Each point is reached from the start by the listed moves, each made once or not at all, plus a little noise. Is the number of moves made odd or even? Then give how often each move was made.

Moves:
(1): [49  1  6]
(2): [-3 43 -6]
(3): [-3  1 44]
Start: [-1 18 16]
Points:
[-5 60  9] => odd (0, 1, 0)
[48 19 21] => odd (1, 0, 0)

Moves:
(1): [29  5  4  2 -1 -8  5 16  2  0 -1  2]
(2): [-11  26   2  -2  -4  -1   0   2   6   1  -5  -4]
(3): [-1 -9 33 -5  0  5 -5  3  6 -3 -1 -3]
(4): [  6  -4   4  35   2   9  11  -7  -9  -5 -12  10]
(5): [  3   1  -5 -16  35  11   9   6  -1   8  -5   9]
(6): [  8  -1  -2  -4 -13  32  -3 -11   5 -11  -8 -10]
(7): [  0   1   6 -12 -12  -5  32 -13 -12   4   1   4]
(8): [ -9  -3  -1  -1  -4   1  13  24   1 -11   4  -2]
(9): [ 4 -7 -8  4  0  0  8 -3 34  3 -1  1]
(10): [ -3  -7  -3   5 -11   8   3   9   1  25  -3   6]
(11): [  1  12  -1  12  -1   1   7   0   0   3  39 -12]
Start: [ -1 -18  -6 -12 -13   9   6  -2   7  -4  -2   4]
Points:
[ 26   7  27   8   3  58  44  27  18 -24  10  -5] => even (1, 1, 1, 1, 1, 1, 0, 1, 0, 0, 1)
[ 14  -3  42   8 -33  12  60  24   2 -15 -16  11] => even (1, 1, 1, 1, 0, 0, 1, 1, 0, 0, 0)
[ 10 -15 -10  38 -12  19  30 -12  31  -3  25   3] => odd (0, 0, 0, 1, 0, 0, 0, 0, 1, 0, 1)
[-25  -7  25 -12 -28  21  14  36  21   8  -7   2] => even (0, 1, 1, 0, 0, 0, 0, 1, 0, 1, 0)

Moves:
(1): [21  0 -6 -9  2 -7 -2 -1 -2  0  0 -2 -2 -2  6  2  0 -6 -4 -6 -1  4 -2  2
  5]
(2): [-2 17 -1 -1  1  3 -1 -2 -3 -6  1 -2  5 -2  8  4  6  1 -4  2  5 -4 -2 -4
 -4]
(3): [  6   0  23   6   6   5   3 -17   4   4  -7  -6   2  -3   0   7  -2  -3
   0   6  -6   0  -6  -1  -1]
(4): [ 8  5 -2 21 -5 -6  3  2 -1  0 -1 -2 -5 -3  1  3  3 -1 -6  0  6 -4  4 -4
 -3]
(5): [-1 -1 -4  4 22  4  1  6  2  2  5 -1 -5  7  0  1  0  7  0  3 -6 -2  7  3
  1]
(6): [ 0 -2 -5  5 -2 18  4 -1  0  1  4 -2 -3  3  3  0 -1 -1 -3 -6  7 -3  4  5
  2]
(7): [ 6 12  3 -2  1 -6 29  8  0 -1 -3  2  2  5  3 -3  3  4  2 -5 -1 -2  2  2
 -2]
(8): [ 5 -1  7 -5  0  1 -8 15  1 -3 -2  1  1  0  3 -1 -1  2 -2 -1 -1  4  3  4
  4]
(9): [-1 -4 -3  2  3 -1  0 -3 26  5 -3  6 -2 -1 -2  3 -1 -3 -6 -6  1  1 -8  1
  2]
(10): [-3  1  4 -1  2  2 -1  1 -3 15 -3 -2 -1  0  3 -2  1 -2 -7  0 -1 -4  2 -2
 -4]
(11): [ 2  5  5  0 -7 -2  1  1  5  5 17 -9 -3  3  6 -1 -1  5  7  1  3  1 -3  4
  1]
(12): [ 3 -3  2  5  3 -3 -2 -2  2  7 14 21  2  5  0  3  2 -2 -5 -4 -3  0  5 10
  3]
(13): [ 3 -2 -1  4  1 -3 -2  0  5  1  0 -4 12 -5 -5 -2  5  2  2 -4 -4 -3 -3  0
 -2]
(14): [ 1 -3 -5  3 -2 -2 -5 -1  1 -1 -5 -3  5 17  0  1  1  0  4 -5  0 -7  0 -4
 -2]
(15): [  1 -10  -5   2   1  -2   2  -1   0   2  -3   0   4   0  16   7   0  -1
   2   7   6   5   8  -8   3]
(16): [-2  1 -1 -6 -4  6 -2  5 -1  8  1 -6 -5 -6 -4 18  0  5 -2 -1 -4  3  3 -4
 -5]
(17): [ 0 -4  6 -2 -2  5 -6  0  2 -2 -1 -2 -6  3  0 -5 20  3  1  4  1 -1  3 -5
  5]
(18): [  4  -1  -3   4  -6   0  -5  -4  -6   2  -5   0  -3   0   0   2  -7  25
 -11  -6   5  -4   0  -4  -5]
(19): [ 1  9  0  2 -1  5 -4 -3  0  5 -4  4 -2 -4  0 -1  0  6 16  1  1  0  1  2
  6]
(20): [ 9 -1  2 -1 -3  5 -1  2  8 -2 -1  3  2  4 -6 -1  1  1 -2 15  5 -8  2  2
 -4]
(21): [  0  -2   3  -4   6  -2   0   0  -1  -8   2   3   0   0   0  -2   4   1
   9  -5  20 -10   1  -2   0]
(22): [ 3  8  2 -1  1  1  4 -1 -2  4  0 -4  0  4 -7  1  4 -1 -5  2 11 17  0  0
  2]
(23): [-6  8  2 -6 -4 -1  1 -2  5 -2  0 -1 -2  1  1 -6 -6  5  3 -6 -6 -2 18  1
 -4]
(24): [-7 -1  0 -2  0 -3 -1  2  1  0 -7 -2  0  3  3  0  5  2 -2  2  1 -1  3 16
 -5]
Start: [ -4   6  -1   4   1   0   5  -3  -2  -6   6  13   4 -10   9  -8  -3  -6
  -9  -2   4  -4  -2  13   0]
Points:
[ 10  28  32  -6  -9  20  -8  -5   7  10 -19   3  -2  -9  -2  10  -8  35
 -14  10  10   4  22  28 -11] => odd (0, 0, 1, 0, 0, 0, 0, 1, 0, 0, 0, 0, 0, 0, 0, 1, 0, 1, 1, 1, 0, 1, 1, 1)
[  1  46   1  20 -23   7  32   6   0   9  27  12  -7  -1  29  12   2  36
 -30 -25  17 -21  32  33 -19] => even (0, 1, 0, 1, 0, 1, 1, 0, 0, 0, 1, 1, 0, 0, 0, 1, 0, 1, 0, 0, 0, 0, 1, 1)
[ 34  28  15  23   3  22   9 -19  11   1   9 -18  -9   9  37   4  20  29
 -32  16  36  -6  33  19  -6] => even (1, 1, 1, 1, 1, 1, 0, 0, 0, 0, 1, 0, 0, 0, 1, 0, 1, 1, 0, 1, 0, 1, 1, 1)
[ 25  39  14  21 -11 -11  17  15  -2 -15  10  -7  13  14  16 -12  35  34
 -13 -17  49 -19   2  -1  -4] => odd (0, 1, 0, 1, 0, 0, 1, 1, 0, 0, 1, 0, 1, 1, 0, 0, 1, 1, 0, 0, 1, 1, 0, 0)
[ 21  18 -18  -4   0  24  -7  -8  15  18 -17   6   3   7  28  22  12  21
 -24  -8  60 -16   8  14  -7] => even (1, 1, 0, 0, 0, 1, 0, 0, 1, 1, 0, 0, 0, 1, 1, 1, 0, 1, 1, 1, 1, 1, 0, 1)
[ 10  17  29   2  -7  34  -4   3  17  12   7  -3  -4 -10  13  12  -2  11
   3  15   9  -9   6  42  -2] => even (0, 0, 1, 0, 0, 1, 0, 1, 0, 0, 1, 0, 0, 0, 0, 1, 0, 0, 1, 1, 0, 0, 0, 1)
[ 23  10  33  27   5  10  30   1  32  15   2  -5  -1  20  33  -2  27  -3
 -13 -10  49  -6   8   4  10] => odd (0, 0, 1, 1, 0, 1, 1, 1, 1, 1, 1, 0, 0, 1, 1, 0, 1, 0, 0, 0, 1, 1, 0, 0)
[ 28  58  22  16  -7 -11  28 -15   4  13   1  -8   4   3  36  -5   2   2
   2 -14   4 -23  11  10  -7] => even (1, 1, 1, 1, 0, 0, 1, 0, 0, 1, 1, 0, 0, 1, 0, 0, 0, 0, 1, 0, 0, 0, 1, 0)

Moves:
(1): [ 13  -9   5   0   3  -9  -6   8  -3  -5  -2   2   5   5  -7 -10  -2   1
  -1  -2   3  -6   4  -2]
(2): [  0  11  -6  -9   0  10   1   6   0   0   2  -3   3  -9   4  -4  -1   7
  -5   7   8 -11 -14   0]
(3): [-2  2 21 -8  2  4  2 10  1  3  0  1  2 -3  5 -4  2  0  4 -2  1  0 -1  9]
(4): [15  8  5  2 -3  4  8 -4  0 -3  1  2  1  6  3 10  6 -2  3  4 -1 -2  1 -1]
(5): [ 4  0 -4  2  8  5  1 -2  0  1 -6 -3 -1  3  7  3 -2 -2 -2  2 -1  1 -6  1]
(6): [  0  -7  -6   6  -3  10   1   3   5  -6  -6   2  -4  -6  -5   1  -1  -1
   2 -11   3  -1   2  -6]
(7): [-2  0 -2  0  1  7  5  0 -6 -2  3 -5  5 -1  2 -2 -8 -7  3 -8 -3  0  8  1]
(8): [-1 -2 -5  4  2  2  3  7  1 -1  6 -2 -3  8 -4  3 -5  3  0 -1 -2  1  1  8]
(9): [  2   4  -1   0   9   1   0  -2  12   7   2 -10   5  -1  -6  -3   1   3
  -8   0   4  -2   7   2]
(10): [ 4  2 -1 -1 -1  1 -1 -1 -1  7 -3 -3 -3  1  0  4 -5  6 -3 -5 -3 -5 -3  0]
(11): [  0   3   0  -2   2  -6   2 -11  -1  -2   7  17   1  12   1  -2  -8  -6
  -9 -10   1   6   5  -8]
(12): [-5  2 -9  2 -3 -5  2  7  2 10 -3  6  6  0  5  4 -6  2 -2  3  5  0  0 -7]
(13): [-6 12 -5 11  7 15 -5  3 -9  3  4  1  4 -4  2 -1 10 -3  1 -6  6 -4 -6  2]
(14): [-5 -6  1  2 -6  1  1 -8  3 -5 -5 -3  5  9  6 -2  4  4  0  4  3  0 -2  8]
(15): [ 1 -2 -6  0  1 -2 -4  2  6  0  6 -5 -3  1  8  8  3 -2 -1 -4 -3 -5 -2  2]
(16): [-7  4 -1 -8  1 -1 -4 -5 -1 -2  6 -2  4  7 -2  7 -1 -2  7  3  4  4 -3 -4]
(17): [-2 -8 -1 -7 -2  6  3  2 -1  1  3  2  3  3  0  3 12  2 -4  2 -3  0 -6  3]
(18): [ 1 -4  2  2  1 -9  3  2 -4 -7 -4  6  9 -9 -1  3  3  8 -3 -3  4  2 -1  9]
(19): [ 7 -3 -7  1  1  0  4 -5  6  5  7  2 -1 -7  1 -3  2  6 14 -3  5  2  5 -3]
(20): [ 0 -4 -2  6 -3  9 -2  1  3 -5  9  1  4 -6  4  5 -6  7  3  6 -6  1  1 -9]
(21): [  5   8  -2   2  -1   0  -9  -2 -10  -3  -8 -10  -4  -8   6   1   4   8
 -12   1  21   8   0  -4]
(22): [ 3  7 -3 -5 -1 -2 -5  1  0  1 -3  4  3  1  4  0 -2  4 -1  1 -3  7 -1  1]
(23): [-4  2 -2 -4  7  5 -6 -2  2  2 -2  5 -7 -1  6  4  5  3  1  2  0 -7 11 -2]
(24): [ 9 -6  4  7 -2  1 -8 -2  3  1  5  3  3 -5 -1  5 -3 -5  0  7  8  2  3 18]
Start: [  9   0   0   4  -4   4  -9   0  -4  -1   6 -18  -9   0  10   8 -11   9
  -8   0   2   4   0  -3]
Points:
[ -3   0 -24  15   2  59 -34  14  -5  -2  14 -23   9  -2  52  43  -2  18
  -7  -3  29  10  -2  18] => even (0, 0, 1, 0, 1, 1, 1, 1, 0, 0, 0, 1, 1, 1, 1, 1, 1, 0, 0, 1, 1, 1, 1, 1)
[ 10  25 -12 -15   4  60 -19   6   0   0   2 -21  -2   6  48  37  19  22
  -2  -3  15 -19 -29  12] => odd (0, 1, 1, 1, 1, 1, 0, 0, 0, 1, 0, 0, 1, 1, 1, 1, 1, 0, 0, 0, 0, 1, 1, 0)
[ 52  17   4  -2   9  19 -11  15  -2  14   9 -15   8  12  20  19 -17  23
 -43   6  43  -4  -9  16] => odd (1, 1, 1, 1, 1, 0, 0, 1, 1, 1, 1, 1, 0, 0, 0, 0, 1, 0, 0, 0, 1, 0, 0, 1)
[ 16  -5 -11  12   5  48   8   4  -1 -10  19 -25  11   9  33  40   8  20
  15 -29  12  -2 -13  27] => even (0, 0, 1, 1, 1, 1, 1, 1, 0, 1, 0, 0, 1, 1, 1, 1, 1, 1, 1, 0, 0, 0, 0, 0)
[ 34 -14  -9  13   4  55 -23  26   8  -5  27 -16   7 -27  24  13   1  19
   6  -4  23 -16 -19  12] => odd (1, 1, 1, 0, 1, 1, 0, 0, 0, 0, 0, 0, 1, 0, 1, 0, 1, 0, 1, 1, 0, 0, 0, 1)
[ 34 -21   3   0  15  13  -9  11  10  -1  22   9  12  -5   1   2 -16  19
  -7 -30  18   8  36  29] => odd (1, 0, 1, 0, 0, 1, 1, 1, 1, 0, 1, 0, 0, 0, 0, 0, 1, 1, 1, 0, 0, 1, 1, 1)
[ 33  17 -11   8   5  32 -31  28 -20   9  -6  -8  11 -47  29   7 -15  38
  -8 -18  55 -10   8  13] => even (1, 1, 1, 0, 0, 1, 1, 0, 0, 1, 0, 1, 1, 0, 0, 0, 0, 1, 1, 0, 1, 1, 1, 1)
[ 24 -28  -2  22  -7  16 -21 -11  -2 -25   8   5   9  -1  15  13 -33  18
 -13 -19  11  -3  29   8] => even (1, 0, 0, 0, 0, 1, 1, 0, 0, 1, 1, 0, 0, 1, 0, 0, 0, 1, 0, 1, 0, 0, 1, 1)
